Each row of a before or after table is a point. One or more steps were done to the points. Then noise was added and the rows were shuffled. The steps act on columns, c1 being the first. Write out the steps. A step turns or swaps two columns, mirrors them in a line or flattens them onto one, adds a multiple of one to another, or multiplies or shifts one. Angles are multiples of 10 degrees, from the lower column toward the higher: turns from -170 to 170, lines from 10 to 170 but not 90. Use the fewest steps. Two steps may share a column if one is a turn and the other turns, adds or multiplies; they go together, in the order done. Otherwise the lowest column goes first.
In the rows, 128 means zero.

Before (12 x 3):
[[109 145 128]
 [ 98 129 121]
 [153 121 149]
 [118 118 147]
 [110 118 117]
 [123 112 139]
 [132 144 130]
 [154 115 130]
 [134 133 163]
 [135 113 153]
 [ 96 112 153]
 [115  95 136]]
After (12 x 3):
[[147 113 174]
 [ 39 131 143]
 [ 97 115 166]
 [201 124 171]
 [140 144 152]
 [ 32 110 177]
 [ 70 144 148]
 [ 91  95 157]
 [147 132 183]
 [205 116 151]
 [113 113 161]
 [ 74 118 137]]
Steps: multiply c1 by 3; shift c3 by 20

Before:
[[121 168 154 152  98 161]
 [129 177 152 165 136 186]
 [114 146 120 177  93 153]
 [144 170 115  81 152 169]
 [169 146 116  97 142 110]
 [157 136 117 102 122 135]
 [104 127 137 128 126 172]
 [164 138 120 100 155 152]
 [144 113  93 112 149  88]
 [102 130 121 126 129  97]
 [135 140  81  93 148 121]]
After (11 x 6):
[[120 101 129  99 135  75]
 [125 147 159  98 155  92]
 [104 145 148  81 143 140]
 [122 196 163  87 164 149]
 [128 206 146 135  90 188]
 [129 157 151 180  95 142]
 [124 191 126 164 116 169]
 [ 99 141 141 117 150 127]
 [ 94 156 123  90 146 106]
 [150 132 112 134 133  99]
 [151 128 148 135 130 167]]
Steps: turn c1 and c5 by -160 degrees; turn c4 and c5 by -70 degrees; multiply c2 by 1.6; mirror c3 and c6 in the line at 70 degrees

Before, 9 rows:
[[148 144  97 127 111 123 116 140]
 [133 150 191 137 119 126  90 127]
 [148  97 176  85 138 142 113 160]
 [138 131 119 133 115 159 100 153]
 [117 135 111 106 140 144 122 105]
 [135 118 109  94 105 125  92 117]
 [ 58 138  97 125 125 132 113 172]
 [131 159 118 115 141 130  86 118]
 [139  84 120 122 160 130 104 113]]
After:
[[115 136  95 111 110 117  93 151]
 [ 87 128 109 116 138 114  90  81]
 [104 126 117 124 116  89 101 178]
 [122 110 179  95 137 107 196 193]
 [102 138 188 128 118  96 246 125]
 [102 139 117 125 140  88 131 110]
 [109 114 122 155 165 109 129 101]
 [ 23 131 100 119 123 111  83 214]
 [105 126 103  77 103  98 125 110]]
Steps: shift c1 by -30; multiply c2 by 0.4; turn c6 and c7 by -120 degrees; add 1.5 times c3 to c7; add 1 times c5 to c4; multiply c8 by 2

Before:
[[103 128 182 131 129 117 143 125 167 109 129]
 [124 127 139  99 163 114 145 130 190 160 141]
 [118 153 121  95 104 114 144 116 171 116  93]
 [143 149 159 110 167 105 107 122 136 119 173]
 [114 105 135 127 144  96  83 124 115 124 133]
 [120 159 110 149 180  94  83 105 127 103 123]
 [183  96 135 170 128 109  84 186 159 150 160]
 [158 105 126 168 150 143 121 101 107 170 165]
 [ 87 132 114  88 103 151 138 139 164 116 147]
 [138 113 157  86 162 150 131 164 138 160 136]
 [110 115 141  92 132  89 143 168 128 148 148]
 [127 112 119  80 175 102  88  97 109 111 163]
 [176  91 178 150 174 134 154 180 170  90 179]]
After, 13 rows:
[[146 149 113  84 148 151 129 121  85 114 151]
 [127 128 183 131 124 115 140 127  79 114 139]
 [118 141 122  93 133 115 162  92  84 116 102]
 [133  68 104 151 106  93  90 117 117 103 103]
 [114 121 123 165  89 141 103 144 165 172 158]
 [101  95 143  97 118 113 135 145  67 156 148]
 [110  84 159 104 126 104  85 128 118 127 155]
 [ 70 109 179 145 145 134 127 205 114  87 190]
 [146 124 135 128 112  97  91 156 120 122 108]
 [ 65 143 134 176 163 105  75 185 130 146 137]
 [139 133 138  97 158  93 131 163 111 144 156]
 [139  96 115  81  81 100  77 140 133 114 141]
 [117 107 162  88 140 148 125 177 131 164 133]]
Steps: turn c1 and c9 by 150 degrees; add 0.3 times c6 to c9; turn c2 and c5 by 120 degrees; turn c5 and c8 by -60 degrees; turn c7 and c11 by 30 degrees

Before, 12 rows:
[[202  97 114 147 120 148  88 174 123  98 121 112]
 [177  89 148 131 148 136  74 202 115 110 112 139]
 [136 145 123 172 171 118 113 123 134 117  79 141]
 [134  94 142 151 152 117 143 110 124  95 100 133]
 [154 159 129  87  82  90 151 153 118 164 121 127]
 [201 110 127 112 148 160  80 160 127 127 127 163]
 [150 136 124 118 123 117 140 151 120 199 141 116]
 [152 123 118 174 157  99 159 140 136 131 104 169]
 [159  83  97 122 131 161  71 190 139 106 120 147]
 [129 117 137 192 133  98 114 104 122 122 105 166]
 [138 159 138 136 102 138 169 146 102 176 108 146]
 [156 130 107 121 119 105 146 136  86 181  91 142]]
After (12 x 12):
[[129 162 134  72 132  97 121 104 132 131 124  90]
 [178 166 149 141 148 132 172 201 124 110 117  89]
 [160 126 107 134 121 126 105 134  97 187  98 123]
 [150 115 124 133 123 144 122 150 130 197 136 143]
 [159 169  97 149 133 152 166 190 148  98 132  83]
 [154  84 131 158  84 104 109 153 126 174 122 141]
 [136 128 119  80 170 117 136 121 145 121  84 107]
 [132 166 140 119 152 109 113 111 132 102 104 131]
 [151 148 117  87 158 104  80 141 144 141 124 107]
 [138 101 139 109 101 155  84 146 111 171 116 135]
 [200 141 127 151 151 157 153 157 137 115 145  74]
 [202 164 115 120 120 137 173 172 132  93 114 124]]
Steps: turn c2 and c4 by -160 degrees; turn c6 and c10 by -20 degrees; add 0.5 times c12 to c11; turn c7 and c12 by 150 degrees; shift c9 by 10

Before:
[[137 160 123 113 142 145 109 114 107 147 133  98 125 141 122 164 130 129]
 [139 166 107 111 129 121 127 105 121  90 138 120  66 139 134  78 134 128]
 [114 124 181 107 147 126 128 166 162 149 115 131 103  97 144 107 129  77]
 [128 165 129 135  92 128  89 149 115  93 117 118 139 130 140 150 163 120]
 [119 163 128 106 100 124 136 160 162 134 201 135 136 159 146  96 132 165]
 [132 161 136 120 124 137 130 113 110 145 114 128 139 149 158 133 129 156]
 [ 79 161 107 111 152 135 130 137 133 125 126 135 135  88 149 152 128 166]
 [133 157 173 114 158 129 123 158 112  94 122 131 118 152 140 118 136 157]
 [135 164 147 149 156 127 130 136 141 107 146 136 136 143 145 131 131 116]
 [121   7 107 178 155 123  82 115 125 120 120 130 139 155 145 164 127 164]
 [ 91 157 120 112 142 171 132 111 136 151 124  91 102 134 171 155 130 163]
 [ 96 140 119 132 137 138 132 125 111 152 124 132  87 135 144 158 139 146]]
After (12 x 18):
[[131 168 147 135 157 127 120 118 139 104 148 106 192 155 147 137 127 120]
 [145 158 108 154 154 134 124 117 134 125 129 173 179  47 147 153 128 165]
 [123 164 106 110 128 120 141 160 119  91 142 135 114 149 133  79 134 131]
 [143 162 130 123 100 123 108  89 166 136 197 142 187 189 148  92 130 165]
 [118  10 112 164 155 117 171 110 121 121 122  93 188 182 144 165 128 162]
 [103 158 119 149 140 173 135 159 136 149 128 180 147 137 168 148 133 162]
 [106 162 123 110 140 142 152 132 108 150 137 144 173 157 125 165 132 130]
 [136 127 182 125 144 122 109  70 161 154 115 151 150  68 143 109 127  75]
 [139 137 121 154 135 137 125 137 110 151 125 142 137 139 141 154 141 145]
 [133 160 169 113 160 133 110  82 114  94 123 132 170 180 136 113 136 156]
 [114 164 126 134  89 131 150  66 114  99 115 131 189 132 142 151 166 119]
 [132 161 134 118 121 137 134 151 111 145 113 135 192 170 158 139 130 159]]
Steps: turn c1 and c4 by -50 degrees; turn c1 and c12 by -110 degrees; turn c7 and c8 by 150 degrees; multiply c8 by 1.6; shift c13 by 50; multiply c14 by 2

Before, 10 rows:
[[ 78 153 106 125  90 165 143 119 142 154 177 136 154 124  71 142 121 107
  137 183]
 [128 118 162 120  67 161 103 128 138 156 154 114 142 118 134 157 121 157
   90 177]
 [113 110 144 158 115 124 122 138 107 135 147  97  93 162 151 161 158 121
  111 187]
 [149 140  99 168 120 143 170  96 113 137 166  95 121 113 135 126 109 137
  100 120]
 [ 73 145  97 163 121 136 170 152 143  97 176  90 155 111  84 111 139 101
  173 106]
 [110 148  89 122  80  93 136 108 159 128 126 106 158 153  69  90  74 112
   96 182]
 [151 145 168 184 120 104 164 106 112 108 158 133  90 141  90 113  89 173
  143 151]
 [107 100 160 143 126  97 117 111 108 162 112 115 153 148 135 131 152 135
  126 106]
 [ 72 102 119 133 129 143  96 130 109  94  91 136 158 104  92  74 154 178
  158 110]
 [ 71 167 124 154 136 143  96 145 148 135  95 116  87 116 123 145 110 172
  107 113]]
After (10 x 20):
[[109 150 177 122  89  93 136 108 117 118 125  94 156 153  69  90  74 114
   97 181]
 [ 72 133 120 156 124 144  95 144 110 136  95 108  87 117 123 144 110 173
  107 112]
 [ 79 133 166 125 106 167 143 118 117  94 177 141 143 124  71 142 122 107
  137 183]
 [149 109 136 167  99 143 170  95 126 120 167  75 118 113 136 125 110 138
  100 121]
 [153 108 136 185 169 104 164 105 124 161 159 136 100 141  89 112  90 172
  144 151]
 [127 141 189 121 162 162 102 127 131  95 155 106 131 118 134 157 121 157
   89 177]
 [106 119 130 142 159  97 117 111 141  88 113 108 139 149 135 132 152 136
  126 106]
 [112 115 141 158 144 124 123 138 137 133 147  79  93 162 151 160 160 122
  111 187]
 [ 72 119 127 133 119 142  96 130 141 150  92 142 168 103  93  74 153 179
  159 110]
 [ 72 136 134 164  98 136 171 153 120 148 175  67 164 110  84 114 139 100
  171 106]]
Steps: turn c2 and c9 by -110 degrees; multiply c9 by 0.4; turn c3 and c5 by 90 degrees; mirror c10 and c13 in the line at 100 degrees; multiply c12 by 1.6

Before (10 x 32):
[[138 145  30 146 110 101 150 125 140  71 130  90 218 131 143 202 138  97
  115 122 217 116 126 168 132 127 143 120  27 112 156 110]
 [124 126  39 139 115 136 157 116  26 125 127 130  97 124 105  93  97 111
  113 120  88 149 118 173  95 165 143 151 106 117 151 115]
 [ 77  71 129 122 142 149 117 103 119 140 127 126 103 110 139 135 149  89
  138 125 147 125 138 112 126 160 130 135 112  99 157 158]
 [149  45 120  99 165 117 157 193 142 144 128 146 158 173 145  95 127  94
  115 124  94 143 124 115 129 154  79 136 119  77 126 110]
 [ 82 146 132 140 114 151 154  94 138 146 130 140  99 128 116 179 149  83
  202 172 122 122 128 106 129 123 119 128 119 147  50 127]
 [112 143 103 134 112 146 151 187 122 119 131 107 103 128 125  88 142 131
  146 124  87 123 122 145  64 165 126 139 121 143  76 109]
 [ 99  67  76 134 153 141  90 129 142 103 142 130 101 110 139 117 138  80
  144 142 139 114 133 107 128 141 125 123 105 145 150 105]
 [117  93 100  83 111 124 133 116 133 151 126 146 140 190 119  87  98  87
  111 193  92 166 135 126 134 148  80 180 117 107 140 122]
 [126 128 128 152 139 150 102 138 140 139 136 133 113 110 144  87 146 183
  172 129 140 127 146 169 133 107 104 119  97 131 142 100]
 [ 74 132  96 125 156 151 141 115 144 147 125 129 134 161 141 106  97 138
  130 126 107 122 143 142 140 111 110 116 120 123 129 142]]
After, 10 rows:
[[134 124  99  82 111 123 133 109 130 108  94 146 143 193 129  86  98  87
  139 192  92 167 136 143 135 147  80 181 119 106 138 123]
 [134 127 130 122 142 150 117  70 120 126  69 125 103 110 125 135 148  86
  120 123 151 124 141 147 127 160 130 136 112  99 157 155]
 [ 66 133 105 135 111 145 152 132 122 129 146 106 100 131 139  91 144 133
  119 119  86 125 125 111  66 167 128 137 124 144  75 109]
 [119 145  74 133 152 143  87 102 139 157  66 130 102 112 126 116 140  81
  117 143 139 113 132 133 128 143 124 126 102 145 147 107]
 [142 128 131 139 116 151 155  74 136 124 144 141  95 129 176 175 151  85
   87 171 124 121 127 156 128 123 120 128 115 147  49 128]
 [119 138 128 149 139 150 101 131 140  98 128 130 111 110 136  90 148 183
   98 131 140 126 148  99 135 105 105 118  96 132 140 102]
 [138 125  40 140 118 133 157 120  27 109 126 127  95 125 139  93  96 111
  146 116  84 152 117  87  96 166 147 151 105 119 150 116]
 [ 75 126 118 101 164 116 156 172 145 120  47 145 158 175 107  95 128  94
  134 124  95 144 125 146 130 155  81 139 119  75 129 108]
 [133 130  30 145 111 101 150 138 141 156 145  90 216 131 108 200 138  94
  130 123 216 118 128  66 131 128 144 121  28 115 155 111]
 [121 125  98 125 156 151 143  77 145 105 134 129 133 160 117 108  98 139
  123 128 106 120 142 125 140 112 112 117 121 124 127 145]]
Steps: turn c1 and c8 by 70 degrees; swap c2 and c11; turn c10 and c24 by 150 degrees; turn c15 and c19 by -150 degrees; multiply c19 by 0.7

Before:
[[122 127 149 127 127  93 134 136 116 124 112 164  99 123 154 145 118 136
  140 119 177 129  95 129 129 160 168 110 132 115 125 152 165 149  96 124
  147  77 141 138  90 171 163 156 112 186 102 153]
 [115 143 113 161 130 104 153 148 123 131 101 156 110 114 123 144 121 132
  112 105 111 149 110 126 151 108 102 123 167 113 161 127 115 112 110 126
  149 132 128 148 137 120 124 109 115 116 117 113]
 [142 138 102 147 110 235 139  83  92 151 119 128 107 134 152 149 108 127
  109 129 111 179 101 116 155 108 115 134 165 139 161 151 135  92 122 108
  150 121 128 135  86 124 133 161 103 117 139 215]
 [141 131  98 116 149 107 111 151 122 130 123 151 249 119 134 132 139 135
  112 104 135 132 130 122 135 125 130 121  57 131 127 144 132 144  93 104
   90 138 139 137 143 107 140  93 158 135 134 109]
 [121 163 120 123 117  95 134 151 128 134 128  83  97 114 123 147 112 154
  104 129 152 135 132 124 107 112 102 160 174 117 130  96 141  93 116 115
  137 107 128 130  83 126 140 102 101 137 179 117]
 [126 130 128 116 100 131 164 141 136  98  99 162 109 111 130 113 107 123
  129  99 102 141 127 114 147 113 136 111 173 144 130 140 123 130 165 127
  149 132 115 126  97 124 180 128 105 144 105 134]
 [111 125 107 121 118 101 116 129 113  90 125 159 147 111 154 150 141 119
  122 103 119 151  92 113 150 149 116 107 150 142 119 115 123 164 117 109
  141 126 143 140 104 101 152 118 136 123 104 120]
 [125 140 149 145 132 104 159 144 138 152 101 100  93 116 141  93 122 123
  123 121 133 145  98 115 140 136 195 112 161 112 113 151 120 100 143 142
  123  88 145 139 127 155 127 177 100 147 136 111]
 [142 125 109 119 133 154 114 149 134 122 138 156 107 108 155 140 134 112
  116 135 103 176 119 172 142 121 110 124 176 126 138 144 185  98  99 178
  105 133 137 128  96 131 146 100 133 128 100 153]
 [127 124 142 122 133 113 136 100 131  36 138 156 111 103 105  88 140 203
  109 101 123 144  98 113 152 179 120 115 175 137 133 150 161  95 105 106
  116 107 133 176  90 135 163  97 116 120 132 110]
 [142 123 147 115 138 112 116 149 139 136 119 131  90  99 142 146 135 127
  109 121 108 134  94 121  97 114 113 118 171 136 111 151 116 114 100 115
   95 115 107 130  88 106 131 109 119 154 137 139]
 [143 124 134 123 140 106 119 118 141 134 137 119 122 121 134 134 155 140
  144 138 105 149 117 136  53 114 109 117 168 142 185 151 119 107 140 169
  114 133 133 132 138 119 140 113  98 115 122 129]
 [ 73 127 125 143 135 111 157 134 110  54 130  98 123 111 145 146 108 112
  116 108 110 130 141 143 151 120 150 107 160 100 119 103 117  93 116 189
  138  74 130 160  75 134 128 127 124 165 101 137]
 [131 153  94 151 137  94 115 143 139 136 132 153  92 174 152  56 112 141
  119 138 102 137  96 119 104 120 115 108 172  77 132 131 134 136 126 119
  142 138 141 129 104 101 146 112  98 123 155 119]]
After:
[[143 129  98 117 149 105 110 151 121 131 123 139 249  90 134 133 200 137
  114 104 136 132 129 121 135 125 128 119 187 109 126 143 133 144  93 104
   92 137 140 138 144 109 141  96 159 134 134 109]
 [115 142 111 161 126 103 151 148 124 132  99 125 110 164 122 145 180 130
  112 105 112 150 111 124 150 110 102 121 107  96 160 128 115 113 111 127
  150 132 129 147 136 120 126 110 116 117 117 113]
 [109 125 106 120 118 102 117 131 113  88 122 150 149 155 152 150 199 120
  122 103 117 149  91 114 149 147 116 106 122 104 118 114 122 164 118 109
  141 127 143 141 106 102 153 118 135 121 105 120]
 [128 124 145 121 132 114 139  99 128  35 136 146 111 177 105  86 200 204
  110  99 123 143  96 113 150 178 121 117 108 106 131 151 162  93 107 103
  119 110 133 176  91 135 162  96 116 120 133 110]
 [121 130 148 128 125  91 136 137 118 125 113 128  99 135 155 145 178 137
  140 120 178 129  94 130 127 162 168 108 128  90 124 153 167 148  98 125
  148  77 140 135  90 170 163 156 113 187 103 152]
 [143 122 147 114 138 113 114 148 139 134 120 137  92 175 142 148 195 126
  111 122 108 136  94 122  97 115 114 119 111 129 110 152 117 115 100 116
   94 113 106 131  89 107 130 108 118 155 138 139]
 [126 141 148 146 133 106 159 143 138 155  99 105  93 158 141  93 183 124
  121 121 134 146 100 115 138 137 193 113 110 150 113 149 120 100 143 140
  123  86 146 138 126 154 127 178 101 148 135 109]
 [141 138 103 144 110 236 138  84  92 151 120 139 108 146 149 149 168 126
  108 130 112 179 100 117 156 107 114 132  95 133 161 152 136  92 121 108
  150 119 128 137  86 123 132 163 103 116 139 215]
 [120 162 121 122 117  94 135 149 128 135 127 101  96 169 124 149 171 154
  104 129 153 135 133 124 107 110 100 160 102 166 131  97 142  95 117 117
  137 109 126 129  83 127 141 105 101 137 178 115]
 [130 152  94 151 140  92 117 143 141 136 134  89  92 122 152  56 171 141
  121 137 104 138  97 118 104 119 115 107  65  87 132 131 136 135 128 117
  143 136 139 128 102 102 144 111  98 123 155 121]
 [142 122 133 123 138 106 119 118 141 132 137 138 122 160 133 134 215 138
  144 137 104 149 117 136  52 114 111 118 101 142 185 152 121 107 141 170
  112 132 133 131 139 119 139 112  97 114 121 130]
 [142 124 109 119 132 154 113 147 133 122 139 137 106 176 155 140 195 111
  116 135 103 174 120 171 142 121 109 123 105 101 139 143 184 100  99 180
  104 135 137 129  97 131 144 102 134 127  99 152]
 [ 73 128 125 143 136 111 156 134 111  55 131  91 124 162 145 146 168 112
  116 108 111 127 139 144 152 120 149 106 114 146 119 103 119  94 115 189
  139  74 131 159  77 135 129 126 124 165 103 138]
 [127 130 130 117 102 132 164 144 136  97  98 155 108 169 130 115 168 125
  129  99 102 141 126 113 148 114 138 109 105  99 130 141 122 131 163 127
  149 131 114 127  98 126 179 126 105 145 105 134]]
Steps: turn c12 and c30 by -70 degrees; turn c14 and c29 by -140 degrees; shift c17 by 60

Before, 9 rows:
[[163 159 162 119  87 125 112 128 134 139 111 125  95 129 108 137 158 156
   73 143 127 103  99  92  79  80 123  90  66  83 109 120 179 173 123  99
  142 152 156 114 126 143 111 167 125 102  80 157 132 109 123 172 119 159
  132 109  85 161  91 185 154 102 113 104]
 [100 152 147 111 138 149 150 116 145 112 109 104 163 163 159 135 117 111
   74 135 134 149 179 134 124  98 161 124  94  99 103 135 103 166 104 157
  150 149 149 130 128 154 176  83 157 138 141  90 142 171 109 138 136 130
   85 104  88 170  75 114 134 102 149 132]
 [134  95 140  72 141 131 146 132 158 168 121 157 113 163 164 125 120  90
  114 112 186 117 160 133 116 133 124 102  82 150  96 161 117 130 144  74
  113 147 116 145 106 109 169 136 156 153 118  73 140 113 177 171  90 127
  117 115  96 140 130 109 166 101 132 133]
 [159 126 120  82 110 173 133  94 186 143 153 147 172 155 174 141 176  87
  162 161 109  94 131  92 114 149 109 114 117 162  97 158 154 106  78 146
  118  80 116 125 129 150  94 117 103 146  92 118 122 123 117 112 144 133
  155  99  97 108 160 102 120 134 142 146]
 [152 158 112 128 149 128 136  56 118 133  81 110 126 135 164 139 159 171
  110 170 119 145 128 144 126 149 125 136 148 135 173 130 165 108 141 105
  161  66 154  84  69 113 124 101  95  83 153 142 137 162 101 116 147 146
  163 162 140 122 162 123 108  96 105 132]
 [156 118 109 140 138 178 185 122 171  98 136 112 147 131 122  82 109 113
   98 134 101 154 102  92  90  90 148 155 132 100 147  96 117 110 104 134
  195 124 106  60 141 118 112 160 150 145 144 139 146 111 109 139  95 149
  149 126 140 106 106 190 143  86 150 128]
 [117  87 136  89  70 128 128  58 120  97  83 164 172 127 171 100 116 119
   89 105 104 145 187 103 120 109 184 125 120 168  93 137 129 111 102  93
  146  97 112 139 138 100 127 117 152 105 117  85 150 131 163 117 120 152
   92 135 105 151 143 159 115 130 163 138]
 [165  98 159  80 148 150 121 128 159 107  98 121  94 177  92 102 146 134
  135 150 184  93 145 136 145 151 142 162 123 129 175 107 118 172 136 152
  189  69 118  64  63 144 101  84 137 105  95 133  76 110 141 137  89 160
  128 147 136 104 111 136 130  89  90 151]
 [107 117 154 105 102 121 131  84 155 152 152 136  92 187 112 139 155 135
   83  94 118 158 149  84 110 145 138 168 148 155 103  71 124 107  94 138
  115 149 105 141 126 162  91  99 170 133 147 135 144 105 114 132 108 118
  141 100 157 131 162 132 149 105 113 151]]
After:
[[134  94 103  75 139 129 147 134 156 168 123 157 115 162 161 123 119  89
  144  94 199 116 162 134 112 130 124 101  81 148  97 164 118 130 142  75
  115 145 121 145 106 109 168 137 154 138 119  76 143 112 181 167 107 130
  120 115 110 141 134 110 167 102 145 133]
 [151 160 145 128 148 127 133  57 118 133  83 109 124 135 167 141 159 171
  145 167 112 145 128 146 126 146 126 138 146 136 173 131 163 111 141 104
  163  67 153  84  70 112 123  98  93 108 153 140 135 164 100 114 172 147
  165 162 109 120 164 122 106  95 124 116]
 [165  97  53  82 144 147 121 125 158 107  96 119  93 176  89 103 147 136
  122 152 194  96 144 138 141 153 142 162 121 125 176 108 118 172 139 152
  186  67 120  63  63 144 100  82 138 108  95 136  78 108 140 134 137 161
  127 147 120 104 110 136 131  89 100 133]
 [115  84 102  90  70 130 130  60 119  97  85 162 170 126 170  97 118 120
  169  96 110 146 188 103 120 110 186 124 120 166  93 138 130 112 101  88
  145  96 111 140 139 101 126 116 151  98 117  84 153 131 162 115 133 155
   93 135 126 147 144 158 114 129 167 125]
 [160 124 122  85 109 174 135  94 189 144 154 144 175 155 172 141 175  87
   94 135 104  94 130  93 112 150 110 115 117 164  95 159 151 106  79 145
  118  81 118 124 128 151  96 119 103 144  93 117 120 123 116 112 119 135
  156 100  83 109 162 103 120 132 189 109]
 [107 113  58 104 103 124 132  85 154 154 151 137  91 187 112 135 157 137
  172 122 130 159 151  85 110 145 140 171 150 154 102  68 124 108  95 137
  114 150 105 140 128 163  91  99 171 114 146 134 143 106 113 133 111 113
  139 101 171 132 161 131 149 104  70 128]
 [ 97 152  94 110 137 148 151 117 143 110 109 103 162 165 158 135 117 112
  183 107 129 152 180 134 123  99 161 121  94  98 101 138 104 167 102 159
  152 149 151 128 127 152 178  83 156 143 140  89 142 172 112 138 124 130
   85 103  96 167  75 112 135 101 182 136]
 [156 117 160 142 137 182 182 122 169  99 137 111 150 129 119  81 110 111
  155 142 121 150 100  91  91  94 149 157 133 100 145  96 116 108 105 135
  193 124 109  59 143 118 114 159 150 106 144 139 146 111 109 139  89 148
  145 126 132 105 108 189 144  87 146 116]
 [161 159 107 118  86 128 112 127 134 138 111 123  96 128 108 139 157 158
  183 113 135 101  99  93  81  80 126  91  67  81 106 122 181 175 123  97
  142 151 156 114 126 143 110 166 127 105  78 156 131 112 122 173 143 158
  134 107  84 162  91 185 152 100 157 170]]
Steps: turn c3 and c64 by 140 degrees; multiply c3 by 2; multiply c19 by -1; turn c20 and c57 by -40 degrees; add -1 times c57 to c63; turn c21 and c53 by 30 degrees; turn c46 and c53 by -50 degrees
